Every row gives one point. Examples show where two turns around zero, p and q, send a point. Where does a point land after both, in the order given? Backwards means that the second turn is done in reverse. Each puzzle has new turns, and all numbers are rounded.

Turn p:
[ 0.06  0.21 -0.02] -> [ 0.01  0.20 -0.09]
[-0.59  0.08 -0.31] -> [-0.65 -0.08 -0.16]
[ 0.36 -0.08  0.42] -> [0.45 0.09 0.32]
[ 0.18 -0.22 -0.09] -> [ 0.19 -0.21 -0.08]
Turn q:
[-0.42  0.03 -0.02] -> [-0.35 -0.12  0.20]
[-0.13 -0.18 -0.48] -> [-0.31 -0.20 -0.38]
[ 0.33 -0.18  0.30] -> [ 0.47 -0.06  0.05]
[-0.27  0.30 -0.16] -> [-0.38  0.19  0.07]
[ 0.36  0.29 -0.04] -> [ 0.18  0.40 -0.15]
[ 0.14 -0.26  0.41] -> [ 0.41 -0.21  0.21]
Where do these land?
q, then p: [-0.51 -0.17 -0.59] -> [-0.65 -0.46 -0.01]
q, then p: [ 0.18 -0.12  0.09] -> [ 0.22 -0.03 -0.08]
q, then p: [0.14 0.36 0.10] -> [ 0.01  0.40 -0.02]
q, then p: [0.31 0.15 0.15] -> [ 0.23  0.27 -0.13]
p, then q: [-0.12 -0.21  0.26] -> [ 0.20 -0.15  0.25]

Turn p:
[-0.18  0.02  0.22  0.06 -0.07  0.27] -> [-0.07 -0.09  0.19 -0.07 -0.13  0.30]
[-0.25  0.00  0.06  0.26  0.14 -0.32] -> [-0.37  0.12  0.19  0.13  0.19 -0.13]
[-0.01 -0.16  0.24 -0.07 -0.31 -0.07] -> [-0.02 -0.21  0.16  0.04 -0.31 -0.14]
[ 0.61  0.48 -0.15  0.10 -0.43  0.52] -> [ 0.45  0.20 -0.52  0.30 -0.51  0.49]
[ 0.00 -0.26  0.17 -0.19  0.41 -0.30] -> [ 0.10  0.07  0.33 -0.20  0.29 -0.38]
[-0.15  0.42 -0.34 -0.24 -0.19 -0.28] -> [-0.33  0.17 -0.51 -0.18 -0.14 -0.19]
[ 0.20 -0.25  0.24  0.05  0.19  0.55] -> [ 0.47 -0.14  0.31 -0.02  0.07  0.40]
[-0.22 -0.26 -0.45  0.03  0.26 -0.37] -> [-0.23 -0.13 -0.16  0.01  0.56 -0.34]
Turn q:
[-0.03 -0.13 -0.27  0.54  0.07 -0.59] -> [ 0.08  0.02  0.14  0.50 -0.14 -0.66]
[ 0.49  0.32  0.04  0.12 -0.22 -0.16] -> [ 0.31  0.54  0.16  0.04 -0.12  0.03]
[ 0.12 -0.21  0.22 -0.22  0.26  0.29] -> [ 0.21 -0.33  0.02 -0.20  0.16  0.30]
[ 0.46  0.21  0.17 -0.02 -0.16 -0.44] -> [ 0.36  0.43  0.30 -0.16 -0.21 -0.19]
[-0.46 -0.19  0.19 -0.22  0.10  0.15] -> [-0.36 -0.42  0.01 -0.22  0.07  0.09]
[-0.35 -0.13 -0.31 -0.42  0.08  0.33] -> [-0.27 -0.28 -0.54 -0.23  0.15  0.10]
[-0.24 -0.36 -0.09 -0.11 -0.22  0.25] -> [-0.21 -0.31 -0.27  0.00 -0.26  0.18]
[0.01 0.49 0.06 0.34 0.09 0.18] -> [-0.12  0.35  0.19  0.27  0.35  0.16]
Where do these land?
q, then p: [ 0.27  0.38 -0.20 -0.09  0.04 -0.05] -> [ 0.07  0.44 -0.25 -0.08  0.03  0.01]
p, then q backwards: [ 0.45 -0.17  0.11 -0.07 -0.07  0.04] -> [ 0.39 -0.21 -0.06  0.14  0.07 -0.18]
p, then q: [-0.38 -0.44  0.18  0.02 -0.02 -0.45] -> [-0.19 -0.42  0.44 -0.16 -0.15 -0.35]
q, then p backwards: [ 0.14 -0.13  0.08 -0.42 -0.04  0.37] -> [-0.11  0.11 -0.15 -0.25  0.00  0.50]
q, then p: [ 0.08  0.00  0.32  0.10  0.46 -0.36] -> [ 0.22  0.22  0.49 -0.01 -0.02 -0.35]
p, then q backwards: [-0.33  0.33 -0.10  0.30 -0.50  0.41] -> [-0.26 -0.24  0.03  0.04 -0.50  0.60]
p, then q backwards: [-0.27 -0.21 -0.03 -0.21  0.17 -0.45] -> [-0.37  0.14  0.00 -0.14  0.27 -0.39]
p, then q: [ 0.04  0.23 -0.37  0.38 -0.03  0.48] -> [ 0.00 -0.04 -0.38  0.44  0.30  0.36]
